Rows are points. The points of each table are mixes of a few directions, plus a little noise. Count the directions of each table, and those that both share. Where both have some left over, give the other angles between the two spaces (their principal angles), to ten degrees, smallest first.
(in the rows, 128 means zero)

First (6 x 2):
[[104 114]
 [ 80  99]
 [105 114]
 [156 146]
 [166 151]
 [156 145]]
Second (6 x 2):
[[ 82 100]
 [118 122]
 [157 146]
 [ 92 107]
 [169 153]
 [150 141]]
Directions: first 1, second 1, shared 1

First (6 x 3):
[[ 85 103 108]
 [106 117 114]
 [145 147 121]
 [ 90  92 132]
 [165 154 137]
 [178 155 156]]
Second (5 x 3):
[[114 115 130]
 [ 88  90 134]
 [113 113 130]
 [189 186 120]
 [136 136 127]]
Directions: first 2, second 1, shared 1

First (7 x 6):
[[121 110 135 138 126 116]
 [102  71 158 164 125  85]
 [158 237 140  93 153 179]
 [135 134 108 116 124 140]
 [129 105  97 121 115 130]
 [127 143 149 133 136 126]
 [123  97 109 130 117 120]]
Second (6 x 6):
[[123 168 125 142 150 162]
 [121  70 124 130 107  93]
 [115 141 128 152 145 145]
 [143  89 164  99 100  69]
 [109 151 114 163 153 165]
 [157 149 114  82 113 133]]
Directions: first 2, second 3, shared 2

First (7 x 9):
[[111  97 103  85 173 128 123 137 197]
 [135 145 139 157 122 106 139 138 109]
 [115 187 140 202 132 119 124 144 114]
 [141  84 125 107 115 171 117 119 139]
 [169  71 136 148 120 146 136 150 137]
 [126 175 101 102 128 116 103 120 104]
 [102 140 153  95 103 107 156  86  96]]
Second (10 x 9):
[[144  96 200 162 124 100  81 109 113]
 [145 143  87 113 153 113 131 162 144]
 [154 159  96 109 146 139 164 161 145]
 [115 117  90 121 143  96  95 140 133]
 [111 106  88 126 148  79  73 139 132]
 [ 93 143 108 113 101 176 173 105 123]
 [168 140 207 147 113 162 165 117 120]
 [119 147 150 125  98 185 184 104 121]
 [131 125 138 132 128 125 123 126 126]
 [101 106 115 132 126 105  91 116 122]]
Directions: first 5, second 3, shared 1; angles 50, 90

First (9 x 11):
[[180  79  19 180  85  77  49 198  78  56 134]
 [110 145 166 110 143 146 155 103 145 153 126]
 [113 142 159 114 140 142 150 108 142 148 127]
 [106 148 172 107 145 149 160  99 148 157 125]
 [141 116 102 140 118 116 109 145 116 110 130]
 [131 125 121 131 126 125 123 132 125 123 129]
 [109 147 169 108 144 147 157 102 146 155 126]
 [144 113  96 144 115 113 105 149 114 106 129]
 [118 137 148 119 136 137 143 115 137 142 127]]
Second (11 x 11):
[[136 116 127 136 127 124 117 131 135 129 131]
 [107 101 144 144 144 134  85 109 197 168 128]
 [150 107 179 144 146 132 141 112 151 141 134]
 [146 180 156  69 113 141 219 128  69 127 136]
 [108 154 119  98 120 136 142 126 122 140 126]
 [118 115 129 159 145 126 107 121 138 114 119]
 [181 124 166 119 122 125 178 134 100 123 143]
 [150  89 126 174 137 114  94 134 139 109 128]
 [175  95 133 123 107 116 116 145 149 154 151]
 [ 51 178  92 113 139 143 125 114 112 112 100]
 [ 86 148  37 129 109 116  83 154  97  91 111]]
Directions: first 1, second 4, shared 1
